Each row is a point. To make a cloud, some directions were put in groups of two or more. Within a group, all points are equally far from the middle, so they leave a hole (a ring in 2 directions, a hollow ball in 3). The other directions are filled evenly. Then the cloud was stretched, turned, moved and blurred a little. How many holes are there, and how many directions does each take, smallest first?

Cloud:
[[-1.1,-3.5,2.2],
[4.3,0.3,-1.3],
[-0.5,-5.3,-2.5],
[4.3,-3.3,-1.4],
[2.2,3.8,2.2],
[1.9,-4.5,0.1],
[-2.0,-3.2,1.2],
[-0.9,-2.6,4.0],
[0.8,-4.0,1.3],
[-3.4,-0.8,1.6],
[-1.3,1.7,-2.3],
[-1.8,1.4,-1.7],
[4.8,-1.5,-1.9],
[0.4,2.7,-2.3],
[-1.1,-4.4,-1.2],
[2.4,-2.2,2.4],
[3.2,-2.2,1.2],
[1.6,-1.5,4.1],
[2.1,4.0,2.7]]
Holes: 1 (2)

Cloud:
[[6.9,0.7,0.8,-0.3],
[1.9,3.8,1.1,2.4],
[3.5,2.8,2.5,0.1],
[7.2,2.4,0.5,-0.5],
[3.6,1.7,3.2,0.3],
[-0.5,-0.6,5.2,2.3],
[7.6,1.6,-0.7,-0.3],
[0.3,1.7,0.2,3.4],
[-1.0,-1.8,-4.7,1.7],
[-1.8,-0.5,2.8,5.7],
[-2.7,2.1,-1.0,1.2],
[0.8,0.2,2.0,-4.0],
[4.1,-0.6,2.2,-2.0],
[0.1,-0.2,0.3,-2.4],
[0.5,-0.7,-1.0,5.5],
[-0.5,2.7,-2.5,-3.2],
[-3.8,1.9,0.7,-1.6],
[1.9,2.4,4.4,1.1],
[-1.8,-5.3,1.8,1.0],
[-1.0,-2.4,0.1,3.7],
[0.6,1.4,1.3,4.5],
[2.1,5.3,-2.8,-2.3],
[1.7,-2.1,3.0,-1.1],
[-0.5,-0.4,0.1,4.9],
[1.8,1.6,-2.7,-0.1],
[4.1,0.8,1.5,-0.4],
[-3.5,-0.2,2.7,-1.4],
[0.9,0.5,-1.0,-1.5],
[3.7,1.0,-2.0,-0.7],
[-4.0,1.4,2.9,-2.5]]
Holes: 0

Cloud:
[[0.6,3.7,-2.7,-1.2],
[0.1,2.8,1.7,-2.3],
[-2.0,-4.0,1.3,-4.9],
[-3.1,0.2,0.6,3.0],
[-1.0,-2.6,-0.6,3.9],
[2.1,2.0,-4.3,-1.8],
[-2.9,0.7,2.7,-0.6],
[-3.0,-3.6,1.5,-4.2],
[-0.8,-4.7,1.4,3.0],
[3.8,-2.1,-1.7,-2.0],
[-3.5,-2.2,-2.9,-0.4],
[2.4,-3.9,-1.3,0.8],
[0.7,-1.9,0.0,5.4],
[-2.9,-3.5,0.2,2.2],
[-0.6,-1.9,-1.3,3.7],
[-2.6,-5.2,1.5,-0.2],
[0.0,-3.0,-1.6,2.9],
[0.5,4.6,-0.8,-0.1],
[-3.5,0.5,-0.5,-4.7],
[3.6,0.9,2.9,-0.3],
[-2.6,0.8,3.2,-0.4],
[1.2,3.1,-1.8,3.3],
[3.7,-0.2,-3.1,-3.4],
[3.3,5.0,1.0,1.0],
[-1.2,-5.1,2.4,0.3],
[0.0,-5.7,1.0,-0.8],
[-1.5,2.5,-2.7,-0.3],
[-3.3,-1.2,-0.3,2.2],
[-3.6,-0.1,-2.9,-1.2],
[0.5,-4.7,-4.2,-1.4],
[2.2,-0.6,-1.0,4.9]]
Holes: 1 (3)
